Every row gives one point. Examples show where two turns around zero, p and q, send a point. Where does a point land after both, in the order given? Backwards means that the second turn is done in reverse. Each puzzle has new turns, and all numbers are rounded.

Turn p:
[10.6 -4.8 17.4] => [-1.2 19.9  6.5]
[-6.0 -3.0 18.9] => [-14.4  10.1   9.7]
[ -6.1  -2.4 -39.2] => [ 20.2 -33.5  -7.1]
[ 1.5 10.2  3.0] => [-4.7  3.6 -9.0]
Turn q:
[ -8.0  -5.8 -13.9] => [ -3.2  -4.4 -16.1]
[  1.5 -20.6  14.3] => [-19.6  -9.9  12.3]
[  0.6 -18.9   9.5] => [-17.0 -10.0   7.8]
[-6.4 10.4  5.6] => [ 1.5 13.3  1.4]
[ 12.3  35.0 -15.5] => [38.3 11.1 -5.4]
Where do these land?
q, then p: [-3.3 -9.9 27.9] => [-29.0   2.9   6.1]
p, then q: [15.2 30.4 -7.5] => [ 19.5 -11.2 -26.6]
p, then q: [  8.4 -19.0  -2.7] => [ 4.8 -1.5 20.3]
q, then p backwards: [-0.6  3.8 -4.0] => [ 4.7  1.8 -2.3]
p, then q: [-19.7  -5.3 -13.6] => [-21.3 -11.8   2.8]

Turn p:
[ -5.3 -19.8  -8.2 -10.1] => [ 12.5  -6.9 -13.7 -14.1]
[ 7.4  2.9  8.5 14.1] => [-13.0  -6.7  10.4   3.6]
[-12.1   8.6 -31.5   5.9] => [  2.1  27.4   3.8 -21.9]
[  7.3   8.3   7.7 -23.6] => [  5.0   3.8 -16.5  20.6]
[-2.8 20.7 22.4 14.1] => [-6.4 -0.8 25.2 21.5]
[ 9.8 16.0 -2.9 -8.1] => [-7.5 13.4 -6.8 12.0]
[ -4.3 -36.7   4.1   7.8] => [  7.3 -30.2  -2.3 -21.7]
Turn q:
[-26.8 -19.6  25.8 -14.2] => [ 17.2 -14.8  34.0 -17.3]
[ -2.8   0.7 -11.2  -3.3] => [-5.2 10.5  0.6 -2.6]
[  6.9  -9.6 -13.5  26.5] => [-0.5 10.7 -1.0 30.1]
[10.5 28.0 -1.2 -3.6] => [ -1.1   0.0 -28.4 -10.1]
[12.2  0.4  0.1 -5.4] => [-10.5  -6.5  -5.1  -0.2]
Where do these land?
q, then p: [-25.6 -20.4  -3.0  10.0] => [-15.2 -11.6  10.8  26.5]
p, then q: [17.7 16.7  9.5 -0.1] => [21.5 11.9  1.4  8.6]
p, then q backwards: [-28.4  16.4 -11.9 -14.1] => [-31.4   7.2  -9.5  17.1]
p, then q: [ 16.9 -16.1 -15.4 -10.9] => [-15.4  23.5   6.4  -8.4]
q, then p: [-1.6  6.3  7.6 -7.3] => [  3.5  -1.4 -11.8  -0.7]
p, then q: [-1.0  2.0 19.3 -3.0] => [ 4.6 -5.1  4.2 17.9]
p, then q backwards: [21.9 -4.9 -6.1 25.4] => [ 16.2  -9.4  -6.9 -28.1]
